Every row gives one point. Each copy is the shape, with its points in the same order, stretched, turned, moved and blurred by noise. Some copies are also mirrored. Which?
(in the rows, 128 means zero)

Shape (6 x 2):
[[155  67]
 [154 158]
 [205 177]
 [118 140]
 [ 73  77]
 [197 166]]
Copy 1 (6 x 2):
[[148 178]
 [102 122]
 [ 74 120]
 [132 118]
 [182 124]
 [ 79 132]]
Copy 1 is: only turned
Copy 2 (6 x 2):
[[106  87]
 [147 137]
 [193 126]
 [114 144]
 [ 59 131]
 [176 122]]
Copy 2 is: only turned
Copy 3 (6 x 2):
[[146 182]
 [ 86 114]
 [ 30 117]
 [121 108]
 [190 156]
 [ 52 137]]
Copy 3 is: only turned

Shape (9 x 3):
[[100 115 160]
 [132 146 140]
 [135 198 136]
 [166 111 125]
 [115 163 109]
 [162 150 144]
 [100 144 168]
 [ 89  99  53]
 [139 126 172]]
Copy 1 (9 x 3):
[[173 121  91]
 [127 159 102]
 [ 70 188  53]
 [139 175 184]
 [ 80 129  92]
 [124 205 121]
 [156 150  52]
 [ 81   7 175]
 [174 178  99]]
Copy 1 is: mirrored
Copy 2 (9 x 3):
[[172 101 120]
 [124 121 151]
 [ 85  86 195]
 [127 185 128]
 [ 77 111 153]
 [125 141 166]
 [163  76 147]
 [ 48 168  74]
 [176 121 146]]
Copy 2 is: only turned

Shape (10 x 4):
[[102 132 200  81]
 [123 120 169  81]
 [153 137 114 137]
 [102 157 112 148]
 [130 189 150 171]
 [104  79  89 124]
 [129 144 152  79]
 [145 188  85 164]
 [124  80 207  99]
 [138 186  88 174]]
Copy 1 (10 x 4):
[[128 172  99  39]
 [113 166  88  68]
 [103  95 122 140]
 [149  99 136 138]
 [139  48 165 140]
 [130 190 106 131]
 [107 142  88  84]
 [118  23 143 174]
 [108 216 112  44]
 [125  37 150 177]]
Copy 1 is: only turned
Copy 2 (10 x 4):
[[ 91 167  33  95]
 [104 133  63 109]
 [133 104 183 120]
 [107 138 148 142]
 [ 86 199 182  90]
 [170  67 104 199]
 [ 88 132  96 102]
 [ 94 130 241 131]
 [154 152  31  94]
 [100 143 238 128]]
Copy 2 is: mirrored
Copy 3 (10 x 4):
[[171 165 164 132]
 [154 140 150 110]
 [ 95 117 123 117]
 [128 119 100 153]
 [ 78 158  99 172]
 [166  72 150 101]
 [148 160 116 122]
 [ 83 120  68 160]
 [145 147 214  91]
 [ 77 120  68 164]]
Copy 3 is: mirrored

Shape (10 x 6):
[[143 164 118 142 158 146]
 [126 117 119 155 141 108]
 [135 120 119 164 160 138]
 [101 113 139 135 145 144]
 [107 155 168  96 159 101]
 [129  95 147 124  84 109]
 [127 115 185 106 147 161]
 [ 99 129  93 139 108 121]
 [147  84 132 123 179 196]
 [155  98 151 163 114 156]]
Copy 1 (10 x 6):
[[140 143 123 161 136 162]
 [119 143 125 139 113 113]
 [115 145 125 129 129 150]
 [145 146 132 109 115 123]
 [170 188 143 144 130 101]
 [140 112 127 113 126  66]
 [166 140 154 100 146 126]
 [131 128  99 128 105 113]
 [142 139 122  79 162 176]
 [124  97 142 108 139 131]]
Copy 1 is: only turned
Copy 2 (10 x 6):
[[129 125 144 160 142  55]
 [ 95 159 142 121 145 123]
 [ 94 154 162 129 138  77]
 [ 90 137 121  96 138  76]
 [145 122  62  98 201  87]
 [139 133 120  80 136 173]
 [146 112 102  64 153  48]
 [ 88 132 117 139 119 150]
 [112 149 136 110  86   7]
 [124 142 175  90 122  94]]
Copy 2 is: only turned
Copy 3 (10 x 6):
[[ 98 110 109 121  99 110]
 [103 170 133 125 109 150]
 [ 82 160 142 116 115 137]
 [106 171 132 155 136 153]
 [110 117 102 201  71 150]
 [129 145 163 130 149 202]
 [ 87 105 166 178 136 181]
 [152 183 104 116 138 128]
 [ 77 125 197 125 152 126]
 [ 79 132 188 105 162 195]]
Copy 3 is: only turned

Shape (13 x 8):
[[107  77  61 126 183 128 126 106]
 [166 100 101  87 124 140 135 160]
 [117 159 146 201 131 101 157  95]
 [143  67  75 110 124 124 120 148]
 [143 164 139 177 156 124 154 148]
 [100 167 145 135 137 130 156  89]
 [148 153 168 170 152 104 116  95]
 [139  97  86 101 127  91 160 116]
 [175  84 129 111 113 171 180 132]
 [ 84 120 176 155 157 108 178  94]
 [114 109 116 156 135 180 179  69]
 [128  79 116 134 116 203 189  68]
 [ 77 134 172 163 105 140 161  96]]
Copy 1 (13 x 8):
[[ 56  63 122 131  86 100 186 141]
 [118 147 124 176 113 156 176 133]
 [137 154 114  44 117 103  69 152]
 [ 87 110 107 171 117 148 171 160]
 [161 163 155  79  90 130 108 142]
 [144 143 131  56 120  80 112 112]
 [124 137 149  80 115 128  61 109]
 [100 129  66 137  91 108 143 133]
 [ 97 182 101 116 127 154 179 141]
 [146 112 102   7 122  96 101 100]
 [ 71 137 106  49 131  93 171 152]
 [ 58 152  86  59 141 110 202 154]
 [146 142 120  26 167 106 107 137]]
Copy 1 is: only turned
Copy 2 (13 x 8):
[[102 146  42 106 213 101 108 190]
 [ 47 100  95 116 140 103 127 158]
 [228 156 131 113  79 119 150 169]
 [ 57 116  59 130 162  87 122 191]
 [190 101 137 118 100 143 163 142]
 [192 152 171 104 117 104 134 126]
 [179 151 100 135  93 144 158  99]
 [ 92 126  68  81 144  75 114 190]
 [ 80 117 145 106 128  59 175 169]
 [235 133 146 124 113  65 148 128]
 [159 178 168  96 147  76 166 174]
 [124 188 178  96 158  45 171 196]
 [229 153 190 150  92  76 145 151]]
Copy 2 is: only turned
Copy 3 (13 x 8):
[[171 172 135 160 109  92 142 161]
 [162  95 114  91 137 125 104 144]
 [ 86 172 167 146  99 197 116  91]
 [154 147 100 100 136 113 139 149]
 [101 132 173 116 114 154  96  89]
 [127 123 152 176 112 177  99 110]
 [ 81 128 159 127  67 173 102 138]
 [150 155 118 123 149 160 115 161]
 [181  81 170 102 115 164 136 120]
 [ 95 146 186 173 146 177 158 127]
 [187 128 190 181  73 169 147  97]
 [215 106 192 170  75 173 161 102]
 [102 140 156 173 134 187 156  82]]
Copy 3 is: mirrored

Shape (16 x 11):
[[165 121  84 157 189 102  64 157 106 133 176]
 [135 158 167  86  80  82 125  91 157 144 161]
 [153 125 151  85 100 148  77  84 185  83 119]
 [156 153 153 123 198 153 170  68 224 124 120]
 [147 152 135  98 147 157 177 164 117 127 151]
 [ 79 117 143 133 169 163 173 130 129 145 113]
 [146 129 144 130 111  69  82 160 185 142 102]
 [126 105 124 103 139 135 189 128 123 116 123]
 [160  94 133  73 134 139 139 104 111 147 132]
 [119  87 142 138 150 137 114 120 111 101 165]
 [109 110  89 156 110 139 123 126 115 151 109]
 [126 192 167  96 152  63 119  98 192 165 126]
 [175  69 138 149  96 151  99 170 152  96 177]
 [155 103 132 126 108 184  50 127 131 176 133]
 [163 132 170 161 122 169 114 146 124 192 107]
 [166 137 154 160 139 161 162 151 110  85 102]]
Copy 1 (16 x 11):
[[ 97 128 101 151  92 207 106 131 174 182 156]
 [176 173  88 113 153  82 157 118  87 109 120]
 [202  93 108 167 150 130 174 130  70 122 106]
 [165  97 115 161 198 115 133 211 103  75  80]
 [132  87 170 149 161  92  95 130 110 125 132]
 [105 114 195  99 136 102  94 178 105 107  82]
 [205 183 125 154 112 166 133 115 153 113 116]
 [137  78 163 137 146  86 120 137 139 121  90]
 [140  74 149 109 166 136 143 112 128 153 111]
 [100  98 143 135 108 129 151 160 119 144 124]
 [123 114 134  85  86 141  93 118 142 120 101]
 [194 213 103 121 166 116 121 159 104 110 102]
 [135  86 138 182 108 157 167 110 137 109 149]
 [132 105 137  89 125 206 127 100  91 134 139]
 [147 116 161  65 126 172  88 139 117  94 157]
 [163  54 160 144 104 104  90 171 135 109 157]]
Copy 1 is: only turned
Copy 2 (16 x 11):
[[122  31 172 175 102 124  70 169 129 144 174]
 [152 112 145  94  87 153 147  84  90 129 105]
 [201 164 110 111  48 118  76 136 107 182 126]
 [ 78 138 136 144 117 110 150 112 136 204  88]
 [119  93  80 109 143 143 162 141 178 146 114]
 [ 73 127 119 164 185 114 133 123 124 125  86]
 [119 138 183  85  76 144  86 128  97 117 159]
 [108 125 108 142 138 125 146 125 172 112  75]
 [127  92  80 120  79 127 130 153 137 109  51]
 [134  88 122 171 127 116  69 126 127 138 120]
 [120 138 140 188 129 153 108 146 112 110 115]
 [ 96 113 199  90 106 118 162  87  69 129 121]
 [166 102  86 120  83 177  39 151 169 175 153]
 [145 106  69 134  64 163  70 187  79 156 114]
 [ 70 105  62 133  92 178 125 149  93 144 121]
 [107 125  70 161 113 136 123 126 166 161 159]]
Copy 2 is: mirrored
Copy 3 (16 x 11):
[[194 126 140 186 173 110 133 119 194 137 174]
 [ 79 122 112  75 170  98 127 151 110 176 105]
 [ 88 142 180  80 169 164 138 104  91  98 147]
 [ 97 120  88 100 180  98 216   7  77 158  97]
 [116  98  66 140 108 169 168 147 154 154  90]
 [149 139  58 121 102 130 143  92 106 151  61]
 [133 133 148  65 122  75 135 102 136 134 187]
 [112 133  53 129 113 163 125 117 119 147 115]
 [ 90  90  73 124 169 165 111 109 136 104 116]
 [174 134 126 146 145 173 107 111 121 151 139]
 [133 152 117 167 103  86  87 139 128 106 112]
 [ 98 142  94  40 188  54 184  76 121 188  96]
 [166  71 163 167 110 181 117 149 116 113 202]
 [130  76 174 150 148 123 109 133 138  39 108]
 [120  64 158 138  89  98 121  99 139 106  93]
 [122 124 159 153  66 173 127  96 144 168 141]]
Copy 3 is: only turned
Copy 4 (16 x 11):
[[157 218 157  91  99 166 170 156 129 163 131]
 [ 98  84 146  82  80 164  87 109 107 133  72]
 [ 90  98 221 108 109 103  96 109  99 166 140]
 [141  54 173  29 139 134  64 168 174 213 153]
 [194  81 126 110 178 130 159 125 143 110 135]
 [175 125  79 114 170 107  97 147 141 155 153]
 [ 58 141 148  62 100 131 144  71 136 187 103]
 [126 102 101 111 193 129 119 159 123 138 121]
 [110 131 135  94 141 139 120 150 121  87 132]
 [141 168 138 148 145 160  94 146 106 159 148]
 [127 178 112 122 121  93 135 153 155 150  95]
 [113  79 135  23  59 151  99 116 119 170 103]
 [108 160 185 131 177 160 122  85 147 162 124]
 [139 192 182 108  86 101 128  92 170 110 145]
 [140 136 147 106  99 128 146  86 237 123 151]
 [141  84 152 165 174 125 173 134 189 162 169]]
Copy 4 is: mirrored
